Each row of a before or after table is a point. One or more steps were done to the points. Then noise was added and the rows were shuffled. The steps act on columns, c1 being the first. What was done? A step turns or swaps two columns, mirrors them in a line or flattens them onto one, adds a multiple of one to another, or multiplies or shifts one. Angles are multiples of 10 degrees, from the lower column toward the higher: turns from -170 to 170, lines from 10 to 170 but not 90. Use the fewest steps. Two steps may share a column if one is a turn and the other turns, adds or multiplies; they go together, in the order done. Otherwise the lowest column goes first.

Before:
array([[-53, -20],
       [ -6,  14],
       [-19,  -6],
       [-31, -13],
       [ 14,  48],
       [ 17,  30],
       [-33, -43],
       [  2,  22],
       [-39, -30],
       [  8,  68],
       [-16, -11],
       [ 24,  14],
       [-56,   3]])
After:
array([[-34, -19],
       [-16,   4],
       [ 24,  -3],
       [  2,  22],
       [ 16,  33],
       [-30,   9],
       [-39,  -9],
       [-15,   6],
       [  3,  64],
       [ -2,  15],
       [-54,  18],
       [ 20,  17],
       [-57,  40]])
Steps: add -0.7 times c1 to c2

Before:
array([[ -1, -51,  55],
       [-25, -18, -15],
       [ 34,  46, -12],
       [ 51,  13, -53],
       [ -6,  12,  24],
       [ -7,   5,  -5],
       [ 44,  27,   6],
       [-11, -44,  28],
       [  0, -16,  23],
       [-22, -35, -15],
       [-35, -14, -18],
       [ 47,  41, -34],
       [ 26,  10,  25]])
After:
array([[ 29,  -7,  18],
       [  0, -11,   3],
       [ 38,  19, -25],
       [ -4,  -9, -24],
       [ 38,  31, -56],
       [-48,  15,  -6],
       [ 35, -18,  18],
       [-22,  13, -26],
       [-44,  30,  54],
       [ 14,   8, -22],
       [ 38,   4,  13],
       [-58,  -1,  13],
       [-62,  10,  33]])
Steps: turn c1 and c2 by 130 degrees; multiply c3 by -1

Before:
array([[-25,  72, -23, -24],
       [ -6,  80,  37,  11],
       [-23, -44,   3, -24],
       [-26, -12,   6,  17],
       [-24, -14,  19, -21],
       [ -7,  17,  20, -23],
       [-27,   7, -16, -32],
       [-31,  79,  22,   6],
       [-65, -29,  12, -53],
       [-36, -44,  15,  -8],
       [ 16,  91,  17,  -5],
       [-33, -12,  -4, -58],
       [-27, -38,  41, -13],
       [-38,   4,  -4, -39]])
After:
array([[-18,   6, -12, -14],
       [-25,   6,  39, -40],
       [-36,  11,  27, -27],
       [-18,   7,  -1, -29],
       [-47,  19,  24, -46],
       [-10,  -1, -23, -33],
       [-30,  12,  29, -16],
       [-52,  19, -19, -12],
       [-14,   5, -11,   6],
       [-18,   7,  -4, -17],
       [ -5,   1,  11, -19],
       [-32,  16, -33, -18],
       [-48,  16,  33,  -3],
       [-12,   6,  -2, -30]])
Steps: flatten c1 and c2 onto the line at 160 degrees; mirror c3 and c4 in the line at 110 degrees

Before:
array([[ 34,  -7,   2,  36,  12, -11],
       [ -1, -15, -26,  21,  21, -23],
       [ 32,  16, -18,  11,  13,  13],
       [ 31,  14, -13, -14,  28,  16],
       [ 12,  -2, -10,   8,  -3, -25],
       [-24, -42,  18, -21,  61,   3],
       [ 27,   2, -19,   1,  26,  11],
       [-31, -32,  24,  24,  25,  -3],
       [ 13,  40,  -1,  38,  22, -10],
       [-33, -61,  43, -10, -17, -50],
       [-16, -40,  26, -32,  59, -26],
       [ -9,  -5,  -4, -24,  32,  10]])
After:
array([[   6,    0,  -10,    3,   -2,  -28],
       [  -9,  -40,   26,  -18,   58,  -86],
       [  -4,  -32,   22,   35,   25,  -50],
       [  15,   15,  -18,   -7,   13,   40],
       [  -8,   -5,   -5,  -16,   30,    3],
       [  11,   39,   -2,   27,   21,   52],
       [ -14,  -61,   44,    8,  -17, -141],
       [  19,   -6,    0,   16,   13,  -22],
       [ -13,  -39,   14,   -6,   62,  -62],
       [   6,  -13,  -25,   18,   22,  -42],
       [   8,   15,  -14,  -27,   28,   37],
       [  10,    1,  -19,  -10,   24,   14]])
Steps: turn c1 and c4 by -30 degrees; multiply c1 by 0.4; add 1.5 times c2 to c6

Before:
array([[ 16, -26, -21,  59,  -8,   7,  18,  16],
       [ 10, -25,  20,  25,   7,   9,  16,  14],
       [-62,  -8,  13,  11, -16,  18,  47, -19],
       [-12,  48,  50,  26,  -3, -28,   9,  30],
       [ 26,  59,  10, -11,  15,  48, -13,  19],
       [-16,  63,  -8,  29,   5, -31,  -8,  33],
       [ 16,  32,  -7, -18, -52, -26, -13, -15],
       [-34, -24,  10,   8,  36,  -6,  37,  18],
       [ 24,  50,   8,  25, -32,  -3,  37,  28],
       [ 20,  30, -21, -14, -16,  36,   7,   7],
       [-20, -17,  37, -10,  -7, -24,  56, -30],
       [ 23,   6, -30,  14,  18,  48,  10, -30]])
After:
array([[ -3,  15, -27,  10,  20,  -1,   9, -23],
       [ 35,  33,   9,  19, -33, -52,  38,  62],
       [ 33,  67,  10,  -9,  16,  -3, -13, -23],
       [-34, -21,  37,  -7,  -7, -74,  56,  73],
       [ 21, -29, -21,  40,  -6, -43,  17,  29],
       [ 18, -22,  19,  16,   6, -39,  18,  29],
       [  2,   7,  -6, -13, -51, -76, -13, -41],
       [ 11,  45,  50,  17,  -3, -80,   8,  42],
       [ 10,  65,  -7,  21,   5, -82, -10,  23],
       [-60, -17,  13,   8, -14, -32,  46,  96],
       [ 21,  22, -20, -10, -16, -14,   7,   3],
       [-14,  -6,   9,   4,  35, -57,  37,  89]])
Steps: turn c1 and c8 by -40 degrees; add 1.5 times c7 to c8; add 0.5 times c5 to c2; multiply c4 by 0.7; shift c6 by -50
